Every row gives one point. Any point is a mix of the corners, with weights that add up to 1. It lies inside the corners' shape when no weight is negative. Say inside or outside, and name the corners with a negative weight.

Corners:
(1): [ 0.26 -0.04]
(2): [0.15 0.80]
(3): [-0.33 -0.76]
Points:
[0.22 0.05] => inside
[-0.03 -0.61] => outside (2)
[-0.03 -0.31] => inside
[-0.28 -0.53] => outside (1)
[0.33 0.67] => outside (3)
[-0.26 -0.65] => inside

Corners:
(1): [ 0.26 -0.54 -0.05 -1.02 -0.06 -0.79]
(2): [ 0.18  0.49  1.02  0.55 -0.12 -0.13]
(3): [ 0.19 -0.30  0.65 -0.71 -0.89  0.23]
(4): [ 0.45 -1.15 -0.20 -0.37  0.16 -0.41]
(5): [ 0.19  0.63 -0.78  0.36  0.54  0.01]
(6): [-0.66  0.52  0.35  0.52  0.17  0.22]
(7): [-0.12  0.93  0.44  0.36  0.84  0.47]
Points:
[ 0.30 -0.23  0.17 -0.32  0.07 -0.24] => outside (6)
[-0.15  0.38 -0.04  0.26  0.24  0.08] => inside
[-0.06 -0.28  0.08 -0.43 -0.21 -0.20] => outside (2, 7)
[-0.21  0.46  0.60  0.31  0.39  0.09] => outside (3, 5)
[-0.17  0.14  0.27 -0.01  0.08 -0.14] => inside
[ 0.33 -0.31  0.16 -0.52 -0.08 -0.23] => outside (6)
[ 0.35  0.10  0.80 -0.14  0.02 -0.16] => outside (5, 6)

Corners:
(1): [ 0.15 -0.22  0.22  0.12 -0.95 -0.44  1.06  0.06 -0.88  0.00 -0.07]
(2): [-0.13  0.08 -0.01  0.27  0.48  0.30 -0.26  0.36 -0.43  0.24 -0.14]
(3): [-0.16 -0.28 -0.05  0.97 -0.21  0.18 -0.56 -0.43 -0.53  0.44 -0.20]
(4): [-0.19  0.40  0.00 -0.40 -0.19  0.99  0.56 -0.09  0.23  0.97 -0.07]
(5): [ 0.31  0.80 -0.56 -0.24  0.23 -1.05 -0.46  0.17 -0.21  0.57 -0.41]
(6): [-0.96 -0.33 -0.30  0.53  0.48  0.13 -0.35  0.00  0.52  0.29 -0.25]
(7): [-1.38 -0.11 -0.01 -0.45  0.08 -0.80  0.19 -0.39 -0.73  0.28  0.86]
(8): [ 0.11 -0.01  0.06 -0.25  0.25 -0.64 -0.05 -1.12 -0.68 -0.24  0.27]
(9): [-0.17  1.09  0.18  0.13  0.43 -0.86 -0.68 -0.09  0.23 -0.14 -0.18]
(10): [-0.07 -0.13 -0.01 -0.15 -1.13  0.45 -0.15  0.34  0.25  0.03 -0.27]
(11): [-0.02  0.81 -0.53  0.76  0.30  0.59 -0.64  0.01  0.77 -0.05  0.18]
(12): [-0.04  0.39 -0.02  0.23  0.49  0.00 -0.26  0.27  0.64  0.71  0.47]
Points:
[-0.38  0.03 -0.19  0.52 -0.15 -0.24 -0.50  0.08 -0.14  0.01 -0.22] => outside (4, 8, 12)
[-0.21  0.72 -0.26  0.36  0.45  0.24 -0.70  0.38  0.36  0.44 -0.01] => outside (1, 6, 8)
[-0.21  0.23  0.06 -0.49 -0.08 -0.54  0.10 -0.10 -0.19  0.06  0.04] => outside (3, 11)
[-0.14  0.22 -0.06  0.13  0.07  0.25  0.00  0.05 -0.11  0.34 -0.03] => inside
[-0.29 -0.13  0.17  0.23 -0.23 -0.06 -0.15 -0.10 -0.33  0.24 -0.12] => outside (5, 11)
[-0.18  0.42 -0.31  0.51  0.17  0.27 -0.39 -0.04  0.36  0.11  0.06] => inside
[-0.14  0.83 -0.15 -0.06  1.22 -0.47 -0.67 -0.61 -0.09  0.49  0.43] => outside (1, 6, 10)

Corners:
(1): [ 0.02  0.29 -0.20 -0.43  0.00 -0.41  0.32 -0.25  0.46 -0.38  0.93  0.85
 -0.30 -0.23]
(2): [-0.01  0.44  0.39 -0.27  0.38  0.38 -0.61 -0.18  0.41 -0.09 -0.45  0.18
  0.62 -0.34]
(3): [ 0.25  0.46 -0.06  0.35  0.95 -0.26  0.52  0.26  0.87  0.66 -0.55  0.53
  0.17  0.32]
(4): [-0.22  0.31 -0.42 -0.24  1.11 -0.78  0.45 -0.34  0.37 -0.55 -0.74  0.11
  1.02  0.24]
(5): [ 0.30 -2.03  0.13 -0.19 -0.05  0.15  0.01 -0.17  0.24  1.10  1.79 -0.14
 -0.23 -0.15]
(6): [-0.07 -0.29  0.02  0.32 -0.29 -0.21  0.09 -0.10 -0.02  0.01 -0.29  0.73
  1.52  0.40]
(7): [ 0.27 -0.36 -0.40  0.12 -0.44  0.49 -0.01 -0.03 -2.15  0.78 -0.65 -0.34
  0.24 -0.27]
(8): [-0.23  0.19  1.00 -0.46 -0.52 -0.54 -0.48 -0.17  0.42  0.03 -0.33 -0.23
 -0.19  0.21]
(9): [ 0.03  0.50 -0.26 -0.24  0.01  0.19 -0.51 -0.34  0.48 -0.52 -0.83  0.53
  0.14  0.69]
(10): [-0.44 -0.75 -0.15  1.07 -0.53 -0.32 -0.73 -0.08 -0.54  0.59 -0.45  0.17
  1.06 -0.34]
(11): [ 0.35  0.42 -0.34 -0.08  0.10  0.36  0.37 -0.50 -0.23 -0.02  1.68  0.03
 -0.36  0.31]
(12): [-0.51 -0.22 -0.16 -0.56  0.39  0.21  0.26 -0.60  0.41  0.59 -0.68  0.02
  0.04 -0.23]
(13): [-0.26  0.33  0.80  0.17  0.18  0.18 -0.39 -0.22 -1.36  0.39  0.03  0.32
 -0.38  0.98]
(14): [-0.62  0.56  0.10 -0.51  0.02 -0.01 -0.33  0.72  0.40  0.29  0.00 -0.07
 -0.14  0.12]
(15): [-0.18 -0.05 -0.12 -0.01  0.26  0.49  0.42  0.12  0.41 -0.42 -0.52  0.03
 -0.11 -0.07]
Points:
[-0.09  0.04 -0.10 -0.09  0.17  0.13  0.12 -0.15  0.13 -0.04 -0.21  0.18
  0.19  0.11] => inside
[-0.04 -0.10  0.05 -0.47  0.08  0.03 -0.01 -0.27  0.06 -0.04  0.27  0.12
 -0.01  0.15] => outside (3, 10)
[ 0.10 -0.51  0.24 -0.12 -0.51  0.18 -0.54 -0.62 -0.68  0.45  0.65  0.25
  0.12 -0.07] => outside (3, 4, 14, 15)
[-0.03  0.19 -0.17 -0.57  0.52  0.36  0.23 -0.19  0.10  0.21  0.11 -0.01
 -0.42  0.05] => outside (6, 8, 10)
[-0.10 -0.13  0.00 -0.08  0.23 -0.17  0.02 -0.13  0.07  0.13  0.07  0.21
  0.28  0.13] => inside
[-0.14 -0.08  0.00 -0.02  0.10 -0.03 -0.11 -0.09  0.08  0.12 -0.39  0.21
  0.34  0.10] => outside (11)
[ 0.05  0.20  0.00 -0.07  0.11  0.14  0.06 -0.28 -0.24  0.10  0.63  0.19
 -0.12  0.29] => inside
[-0.14 -0.03 -0.03  0.18  0.17 -0.15 -0.15 -0.10  0.08  0.18 -0.28  0.23
  0.52 -0.01] => inside
[-0.15  0.19  0.19 -0.10  0.13  0.12 -0.20 -0.06 -0.14  0.11 -0.14  0.20
  0.05  0.26] => inside

Corners:
(1): [ 0.26  0.34 -0.09 -0.61  0.41  0.21  0.02 -0.47  1.03  0.40 -0.02 -0.28
  0.45 -0.75  0.64  0.01 -0.73 -0.11  0.37  0.59]
(2): [ 0.05  0.54  0.02 -0.30  0.80 -0.30 -0.29  0.06 -0.26 -0.10  0.07 -0.32
  0.33  0.34  0.65  0.14 -0.47 -0.01 -0.92  0.04]
(3): [-0.08 -0.11  0.03 -0.49 -0.05  0.36 -0.56  0.16  0.41 -0.10  0.67 -0.36
  0.20  0.45  0.43  0.43  0.43 -0.69  0.16  0.23]
(4): [-0.03  0.00 -0.25 -0.97  0.72 -0.09 -0.34 -0.17 -0.51  0.25  0.88  0.25
 -0.27 -0.06  0.37  0.18 -0.15  0.15  0.32 -0.11]
(5): [ 0.10 -1.54  0.36 -0.56  0.10 -0.13  0.07 -0.44 -0.46 -0.37  0.51  0.06
  0.10  0.03 -0.51 -0.15 -0.86  0.58  0.60  0.00]
(6): [-0.16 -1.30  0.09  0.56  0.54  0.09  0.02 -0.56 -0.43  0.16 -0.26  0.39
 -0.12  0.04  0.27  0.14  0.05  0.14 -0.40  0.03]
(7): [ 0.40 -0.17 -0.15  0.62 -0.75  0.30  0.97  0.96  0.48  0.80 -0.30 -0.51
  0.13 -0.33  0.30 -0.21  0.23 -0.26 -0.86  0.26]
(8): [-0.35  0.28 -0.69 -0.33  0.00  0.41 -0.15 -0.43  0.27  0.53 -0.39 -0.08
 -0.78  0.18  0.52 -0.19  0.42 -0.18 -0.79  0.12]
(9): [ 0.68  0.33  0.03 -0.67  0.27  0.34 -0.16  0.38 -0.47 -0.02  0.05  1.12
 -0.20 -0.23  0.44  0.26  0.24  0.91  0.13 -0.34]
(10): [ 0.21 -0.78  0.48 -0.63 -0.16  0.61  0.37 -0.64 -0.54 -0.21  0.60  0.33
  0.41  0.31  0.58 -0.15  0.13 -0.18 -0.36  0.72]
(11): [ 0.05  0.02  0.35 -0.29 -1.87  0.70  0.02 -0.14 -0.20  0.23  1.22 -0.01
 -0.01  0.26  0.64  0.08  0.23  0.01  0.23  0.09]
(12): [ 0.71  0.31 -0.27  0.10 -0.32 -0.10  0.11 -0.12 -0.22  0.48  0.00 -0.66
  0.26  0.60 -0.01 -0.01  0.63 -0.46 -0.49  0.55]
(13): [ 0.21  0.43 -0.04 -0.97  0.31  0.27 -0.21 -0.13 -0.68  0.21 -0.02  0.52
  0.08 -0.30  0.49  0.31 -0.77 -0.07  0.52  0.16]
(14): [ 0.15 -0.40 -0.05  0.65 -0.34  0.11  0.35 -0.15 -0.41 -0.43 -0.32  0.22
 -0.29 -0.50  0.43 -0.03 -0.08  0.08 -0.02  0.69]
(15): [ 0.57  0.47 -0.83  0.68 -0.82  0.46  0.13 -0.15 -0.49  0.20 -0.35 -0.56
  0.10  0.03  0.62  0.95  0.68 -0.61 -1.50  0.20]
(16): [-0.52  0.34 -0.09  0.11 -0.43  0.45  0.03 -0.36 -0.22  0.31 -0.24 -0.45
  0.17 -0.28  0.31 -0.34  0.49  0.02 -0.41  0.09]
(17): [ 0.57  0.18  0.44 -0.22 -0.70 -0.43  0.10 -0.01  0.46 -0.05  0.64  0.04
  0.38 -0.39 -0.87 -0.09  0.22 -0.25  0.33  0.06]
(18): [-0.31 -0.89  0.48 -0.62  0.67 -1.05  1.69  0.05 -0.06  0.03 -0.37  0.51
  0.15  0.14  0.11  0.09  0.12  0.33  0.11  0.50]
(19): [ 0.60 -1.21  0.14 -0.33 -0.54 -1.38 -0.19  0.61 -0.40 -0.13 -0.01  0.99
 -0.09 -0.88  0.35  0.24 -0.16  0.73 -0.09 -0.22]
(20): [-0.44  0.48 -1.45 -0.07 -0.02 -0.20 -0.38  0.01 -0.31 -0.19  0.40  0.29
  0.52 -0.08  0.26  0.68 -0.09 -0.38  0.10  0.52]
(21): [-0.13  0.31 -0.43 -0.09  0.37  0.68  0.27 -0.95 -0.20  0.37 -0.47 -0.29
  0.14 -0.33 -0.31  0.96 -0.16 -0.31  0.52  2.94]
Points:
[ 0.10 -0.13 -0.08 -0.19 -0.11 -0.03 -0.03 -0.32 -0.25  0.08  0.15 -0.09
  0.11  0.07  0.25  0.12  0.05 -0.12 -0.13  0.37] => outside (7, 9)
[ 0.12 -0.22 -0.06 -0.13 -0.43  0.12  0.10 -0.01 -0.15  0.14  0.23  0.11
  0.04 -0.10  0.36  0.04  0.18  0.00 -0.17  0.00] => outside (2, 21)
[-0.04  0.06 -0.39 -0.20 -0.12  0.12 -0.04 -0.16 -0.23  0.05  0.21  0.09
  0.19 -0.04  0.31  0.30  0.01 -0.15 -0.08  0.47] => inside
[ 0.40 -0.33 -0.23  0.27 -0.45  0.26 -0.15 -0.39  0.06 -0.03  0.26 -0.31
  0.40 -0.22  0.11  0.48 -0.22 -0.43 -0.08  1.19] => outside (4, 8, 9, 13, 16, 18)
[ 0.51  0.08 -0.43 -0.14  0.24  0.54 -0.08 -0.35 -0.18  0.25  0.02  0.12
 -0.03 -0.22  0.04  0.21 -0.15 -0.08  0.02  0.50] => outside (2, 3, 11, 16, 18, 19)
[ 0.09 -0.16 -0.06 -0.19 -0.16  0.06  0.15 -0.08 -0.28  0.07  0.13  0.13
  0.04 -0.01  0.27  0.18  0.10  0.02 -0.16  0.30] => outside (1)
[ 0.06 -0.28 -0.04 -0.32  0.30 -0.34  0.15  0.02 -0.05  0.11 -0.02  0.15
  0.06 -0.19 -0.01  0.06 -0.15  0.15  0.19  0.37] => outside (10, 11, 15)
[ 0.19 -0.01  0.32 -0.51 -0.02 -0.08  0.30  0.04 -0.07  0.26  0.04  0.04
 -0.04 -0.14  0.35 -0.42 -0.13  0.29 -0.19 -0.14] => outside (3, 6, 15, 20, 21)
